Each row is a point. Any point is a mix of the corners, with weights that add up to 1. It lies inside the corners' shape when no weight is negative. Is each point inside? If not, which corners have a negative weight?
In the rows, 128 means zero.

Corners:
(1): [160 212]
(2): [168  93]
(3): [123 100]
Points:
[125 135] => outside (2)
[152 100] => inside
[173 179] => outside (3)
[132 148] => outside (2)
[147 167] => inside
[154 181] => inside

Corners:
(1): [ 59 100  54 151 126 180  65 122  86]
(2): [172 155 151 200  80  92 124 115 161]
(3): [166  70  72 139 142 168 178  96  94]
(4): [ 79 171 141 126 200 158  94  40 170]
(5): [220 144 199  81  98  84  76  61  79]
(6): [120  68 194 168  80  80  98 148 147]
(7): [ 80 113 154  88 162  59 160 117  76]
(8): [122 121  93 172 193 164 141 169 123]
(9): [ 95 161 163  78  69  97 145 149 132]
(10): [127 132  70 137 103 120  73 120 225]
Points:
[ 61 133 163 130 134 112 122 131 113] => outside (3, 5, 10)
[107 112 117 105 143 175 111 122  81] => outside (2, 7, 10)
[126 109 103 144  61 130  92 129 129] => outside (4, 7, 8)
[147 113 156 148 133 100 121 100  93] => outside (9, 10)
[133 145 156 144 104  94 107 117 133] => outside (3)
[107  84  46 171 159 201  75 121 124] => outside (2, 7, 9)
[120 105 100 132 158 147 107  97 123] => outside (2, 9)
[129 120 145 132 106 103 110 107 128] => outside (8)
[127 124 130 150 113 114 104 114 162] => inside

Corners:
(1): [120 100 201 104 203 146 124  88  89  78 106 131 144 119 103 184 119 147
 155 122]
(2): [153  92  92 156  97 106 148 172 112 135  84 168 154 147  68 137 148 100
 164 155]
(3): [130 142 106 130 127  50 128 136 186 102 139 151  80 124  96 156 163  86
 109 112]
(4): [124  84 132 139 134 126 124 137 132 145 125 178 162 138 126 179 165 143
  87 144]
(5): [ 32 141 152 156 198 157 101  99  85 103 106 104 170 122 118 136 116 118
 114  65]
(6): [118 204 103 102 140 145 127 123 137 120 104 156 118 126 113 137 118 162
 129 108]
(7): [146 134  90 133 143 138 133 121 115 188 108  92 161 137 156 191  95 138
 120 162]
(8): [121  98  77 105 146  72 148 162 173 124 122 162 112 135 106 171 102 137
 110 117]
(9): [106  88  98  83 109  77  89 161 115  62  56 129  88 123 120 145 102 126
 132 119]
(10): [119 132 187 200 150 120  89 113 153 113  92 159 136 103 159 131  56  90
 126 139]
(11): [115 114 181 139 129 112 142 122 128 162 169  79 108  48  78  73  78 157
 134 140]
(12): [112 116 131 114 159 182  91 117  46 111 136 143 132 125 140 115 114  93
 171 116]
(13): [ 81 140 182 147 154 121 133 112 112 211  91 142 105 171 145 101  87 158
 116 162]
(14): [ 80 133 166 153  80 106 151 107 185  57 113 186 166 173 180  88  98  68
 131 123]
(15): [106 187 138 116 169 100  87 123 112 121 126 130 132 105 133 113 117 117
 158   7]
(16): [157 140  55 118 146 128 113 112 163  96 156 122 142 153 131 131 176 120
 203  95]
(17): [166  87 103 127 146  95 148 123 157 123 107 119 106  82 121  96 140 117
 116 122]
(18): [209  87 129 125 170 126 138 178 185 102 177 101 158 153 107 176 183  84
  92 135]
(19): [165 145 114 160  96 179 145 172 177 138 141 148 106  95  97 141 179 112
 134  82]
(20): [113 149  99 121 117  93  93  91 157 133  91 167  89 174  96 172  87 135
 101  92]
(21): [117 108 124 183  79 152 156 140  65 104 167 142 153 170 151 131  97 132
 110 132]
Points:
[147  85 100 119 140 141 135 143 106 133 123 122 134 115  88 155 141 146
 128 144] => outside (3, 10, 13, 14, 15)
[155 130 108 123 150 119 124 125 148 124 148 135 114 114 113 154 135 126
 125 105] => outside (2, 5, 9, 13, 14)
[130 116 122 133 142 138 122 132 113 135 120 135 140 133 121 147 119 134
 129 125] => outside (3, 14)
[139  99 128 130 148  92 133 138 175 120 111 128 124 107 112 141 143 114
 130 118] => outside (6, 12, 20, 21)
[126 134 106 126 135 120 130 110 118 137 117 155 139 155 135 152 120 128
 135 125] => outside (5, 9, 10, 11, 18, 19)

Corners:
(1): [133  97 172  81 143 104 131 104 160 163 107 127 135 111 130 139 158  94
 127  93]
(2): [118 123 168 177 112 160  92  97  76  38  78 229 102  67 130 108  97 138
 140 145]
(3): [111 172 101 120 122 105 117 135 137  85 105 135 167 131 105  67 181 105
 157  94]
(4): [117 135 127 140 142 125 134 131 166 144 163 113 109 125 167 139 144 151
 141  67]
(5): [100 127 187 170 121 103 130 121 114 168  99  84 158  99 151 167 105 131
 142 141]
(6): [129  97 149 133 151 127 178 108 106 155  85 106 140 131 101  99 135 120
  74 139]
(7): [128 135 131  98 148 130 113 156  62  90  85 190 145  84 182 123  55 129
 141 110]
(8): [160  92 173 137 159 102 161 142 180 131 121 119 125 108 108 157 153 136
 149 129]
(9): [140  52 157 112 137  97 130 109 162 175 159  81 150 148 146 171 175 140
 136 141]
(10): [112 110  98 176 144 115 114 109 159 151 123 106 166 101 126 129 108  90
  99  99]
(11): [111 126 164 112 165 140 135 106 200 163 102  92 163 166 145 184 145 185
 129 134]
(12): [134 127 122 136 154 133 122 105 142 104 102 110 109 146 122 191 196 108
 116  69]
(13): [108 128 133  85 192 207 100 162 143  58 110 131 113 122 139  45 155  83
 145 135]
(14): [118 112 160 181 151 158 105 157 143 168  71 141 157  71 132 131 196 133
  99 130]
(15): [119 147 158 119 191 117 100 119 151 172 163 108 173 150  94 120 156 133
 119 144]
(16): [162 157  97 109 128 193 121 117 128 112 105 160 113 107 134  67 157  94
 178 119]
(17): [134 171 104 125 136 181 133 134 196  94 173 165 120 174 160  91 180  68
 125 125]
(18): [ 93 104 126 134 129 114 119 128  90 141  82 205 103  96 149 110  88 119
 185 183]
(19): [141 123 137 138 113  64  85  81  68  91  47 194 120   7 192  71  98  95
 156 182]
(20): [113 134 122  88 133 179 137 136 194 110 173 115 132 107 105 127 182 112
  63 139]
(21): [165 112 158 166  82  79  52 139 109  96  78 227  84  73 147 125  73 130
 106 171]
Points:
[119 106 161 121 163 153 146 127 180 154 118  85 152 146  90 150 208 141
 130 124] => outside (4, 7, 10, 17, 19, 21)
[121 123 135 133 142 130 128 121 124 126 113 138 135 108 131 111 139 108
 131 126] => outside (11, 21)
[107 120 141 123 163 178 137 125 149 143 131 118 138 140 134 144 153 125
 125 113] => outside (3, 8, 19, 21)
[124 127 153 124 153 141 121 128 172 121 136 112 136 128 117 121 181 120
 106 127] => outside (7, 10, 16, 18)
[114 137 151 142 138 134 105 127 142 121 103 148 125 115 131 130 159 122
 106 133] => outside (7, 8, 9, 10, 16)
[131 128 110 137 123 135 114 140 145 103 127 147 117 103 159 121 142 107
 137 122] => outside (1, 2, 6, 11, 15)

Corners:
(1): [160 103 155 119 112 108 122 100 103 115 140 107 118 116 193 119 124 104
 113 132]
(2): [189 149 159 148 107 143 161 104 138 138 142 102 146 121 128 116 145 154
 153 118]
(3): [122 141 130 136 119 151 105  89 133 124 111 153 110 119 159  77 132 139
 103 125]
(4): [111 141 114 114 132 110 121 140 137  96 144 100 138 124 113 141 134 135
 137 112]
(5): [115 115 154 137 127 136 120 100 135 111 122 109 130 147 109 127 135 134
 116 110]
(6): [138 148 154 109 144 149 123  86 142 120 142  94 109 112 110  99 149 158
  96 132]
(7): [119 127 118 144 122 121 150 150 109 124  78 160 148 113 130 112 141 127
 122 125]
(8): [141 106 115 139 114 132 119 110 141 147 141 127 102 117 120  85 114 137
 127 151]
(9): [118 133 145 125 134 159  98  97 107 110 128 124  99 156 136 115 138 116
  97 159]
(10): [132 122 152 119 120 117 130 122  68 110 131 114 113 143 142 112 112 125
 157 135]
(11): [145 117 113 117 131 137 129 112 134 136 144 122 113 148 118 106 142 114
 136 125]
(12): [120 145 107 149 130 131 105 116 133 117 129 199 112 139 125 123 151 140
  98 121]
(13): [116 143 151 120 118 148 128 115 140 161 107  99 153 111 126 130 152 139
 118 127]
(14): [123 139 107 142 125 104 120 118 109 123  66 109 120 105 121 132 122 114
 141 123]
(15): [141 123 149 136 123 112 111 120 125 119 118  94 117 122 106 108   7 116
 127 117]
(16): [141 141 125 129 119  92 129 131 115 144 141 119 165 134 167 117 152 122
 130 117]
(17): [117 111 154 152 126 136 199 113 142 126 153 136 121 122 133 133 160 157
 141 114]
(18): [125 132 161 143 119 116 140 102 141 125 115 127 125 114 113 121 141 116
 115 122]
(19): [108 115 140 123 163 143 115 109 103 118 142 134 130 147 126 133 139 114
 140 141]
(20): [118  87 112 138 158 123 119 198  91 134 130 116 100 124 141 109 134  96
 128 128]
(21): [110 120 116 131 118 135 128  96 127 114 143 116 162 119 113 127 147 114
 119 110]
Points:
[136 123 142 132 125 132 130 114 117 128 127 115 123 127 132 112 129 125
 128 130] => outside (4, 12)
[131 121 148 129 126 128 140 118 119 126 140 109 138 124 136 123 148 130
 129 130] => outside (3, 11, 12, 14, 15)
[131 125 134 133 128 125 128 116 119 121 134 125 124 133 130 119 133 124
 125 128] => outside (3, 13)
[129 121 126 130 130 128 132 122 125 128 130 112 136 123 125 121 134 124
 128 125] => outside (3, 10, 12, 18)
[111 105 147 132 141 124 129 121 108 107 126 110 109 128 117 125 113 112
 125 135] => outside (2, 3, 11, 12, 13, 16)
[135 128 133 129 126 127 122 105 119 116 132 119 121 134 129 119 123 127
 124 131] => outside (3, 13, 18, 20)

Corners:
(1): [133 145  81 114 171 117  91  93 121 195  93 123 129 107  87 116 149  92
  73 115]
(2): [116 128 146  56 163 150 126  84 152 139 103 120 123 130 152 215 178  80
 182 107]
(3): [166 189 188 123  90 208 160 111 160 157 103 141 128 163 189  92 117 152
 138 114]
(4): [ 99 117 123 133 221 154 128 100 127 135 139 111 182 122 163 167 168 151
  47 196]
(5): [126 104 180 127 172 105  51 129  31 127 108 148 143 172 100 106 122 132
 136 138]
(6): [150 193 116 161 121  96 142 133 152 125 210 131 123 105  61 145 100  67
 175 113]
(7): [136 129 114  92  98 154 118 111 154 166  90 112 121 120 125 162 121  80
 112  90]
(8): [106 166  95  98 130 139  80 144  98 146 150 100  95 133 120 104 111  87
 120 178]
(9): [103 174 146 104 119 135  92 165  92 126 117  97  96 118  81  73 137 115
  91 107]
(10): [ 99 118  84 142 157 104 174 110  82 136 129 154 137 139  83  44  71 114
 118 141]
(11): [ 87 111  84 207 146 117 148 101  90 185 145  99 173 163  94   7  84 149
  99 140]
(12): [ 69 174 122  31 102 141 115 169  97  75  98 186 102 198  79 148 143 139
  64  90]
(13): [129 138 156 160 115 122 136 171 148 122 151 106  45 175 116 161 119 147
 152 122]
(14): [159 127 137 211 111 102 133  41 178 113 140 125  84  73  36 121 119  97
 202  96]
(15): [130 107 130 152  69 165 128 149 165 170 144 119  95 122  81 150 157 193
 148 100]
(16): [ 88 143  59 100 182 107 137 139  92  76 136 138 100 150 163 151 113  78
 124  98]
(17): [114 131 129 195 138  95 147 119  95 119 120 105 115 153 174 131 137 127
 161 171]
(18): [169 101 143 147 179 103 109  86 115 104 160  93 160 124 146 162 180 130
 115 168]
(19): [106 139 109 123 154 125 146 161 110  96 110 142 103 167 119 182 104 182
 176 137]
(20): [159 169 116 138 103 124 124 142  92 138 223 126  75 151 110 224  85 143
 116 121]
(21): [ 92 172 142  79 105  86  90 122 105 115 153 154 133 130 122 170  86 114
 132 133]
Points:
[116 147 117 139 138 119 118 131 112 144 140 119 128 139 107  98 121 112
 106 134] => outside (2, 14, 19, 20)
[120 154 129 109 121 141 127 127 124 127 121 137 115 149 121 133 124 122
 119 114] => inside
[129 156 114 152 135 116 118 114 102 158 147 123 131 127 101 104  90 110
 125 141] => outside (2, 12, 13, 15, 16, 18)
[117 144 129 128 136 136 117 121 126 141 131 119 119 136 122 138 135 118
 114 129] => outside (10, 18, 19)

Corners:
(1): [143 137 139  93 117 147 106 145 148 138 131 148 160  28 127 111 142 124
 131 130]
(2): [139 145  66 100 118 115 123 129  95 128 127 158 150 162 112 158 132 128
 145 125]
(3): [144 123 127  85 108 113 168 117 138 159 108 128 136 128 125 126 135 108
 138 133]
(4): [106 115 161 149 113 141 167 117  90  95 139 112 140 167 123 120 103 128
 118 151]
(5): [131 143 150 116 135 129 113 157 154 150 142 104 111 108 130 124 110 130
  81 146]
(6): [166 154 102  88 122 109 121 135 136 145 119 219 119 108 117 133 143  94
 141 112]
(7): [135 156 138 143 115 122 125 123 137 128 138 127 144 139 117  99 151 131
 138 139]
(8): [120 149 105 142 129 119 130 136 144 107 139 110 140 146 102 127 145 113
 117 125]
(9): [115 117 119 127 113 124 125 149 138 149 117 114 125 151 120 119 142 103
 127 109]
(10): [151 154 127 143 113 122 116 151 154 131 176 119 121 126 142 138 144 143
 136 154]
(11): [136  85 113 152 199 120 150 158 152 132 140 107 155 163 143 115 113  86
 105 137]
(12): [131 153 139 162 100 134 144 138 111  94 125 117 104 140 132 127 106 133
 118 139]
(13): [132 152 137 122 132 121 123  50 144 148 106 104 129 147 120 131 132 130
 133 138]
(14): [127 172 131 183 112 173 152 172  42  79 128 105 113 153 120 139 135 131
   7  99]
(15): [126 118 145  81 180 115 148 120 119 133 122 113 116 140 133 107 118 134
  96 131]
(16): [154 133 115 147  93 149 133 137  79 100 111 126 116 160  88 138 145 113
 143 131]
(17): [130  97  95 109 143 118 119  83 149 144 119  93 153 138 128  85 151 100
 138 139]
(18): [152 133 108 136 124 129 136 104 130 131 116 157  91 127 100 120 141 139
  82 105]
(19): [117 146 138 137 154 156 148 138 145 118 132 115 103 162 124 127  83 132
  82  97]
(20): [158 133 137  55 123  87 151  97 152 171 119 131 117 154 117 137 105 125
 136  88]
(21): [143 162 106 141 111 132 110 159 137 157 166 124 119  93 105 129 159 121
 132 113]
Points:
[133 133 133 115 144 119 131 122 163 148 136 107 121 128 127 114 125 127
 115 121] => outside (2, 4, 6, 14, 16)
[139 134 123 133 114 135 135 131 109 118 124 125 126 146 110 128 134 119
 127 130] => inside
[140 147 107 138 104 128 123 129 114 123 132 133 117 142 110 135 143 122
 114 122] => outside (1, 3, 7, 11, 15, 19)
[148 129 115 117 150 119 133 154 151 141 145 128 124 128 122 127 123 122
 123 125] => outside (4, 6, 9, 13, 14, 17)
[136 147 113 121 120 136 124 134 126 132 129 127 122 123 114 130 140 124
 109 120] => outside (4, 7, 11, 12, 20)
[133 137 126 126 124 122 132  99 129 124 133 106 118 155 110 122 126 136
 132 137] => outside (1, 3, 6, 9, 11, 14)
[141 142 123 123 110 131 130 123 127 130 130 136 129 127 120 125 134 124
 131 125] => outside (5, 8, 11, 15)
[135 124 122 104 136 120 134 136 144 145 136 134 129 121 122 121 128 118
 119 123] => outside (7, 12, 13, 14, 16)
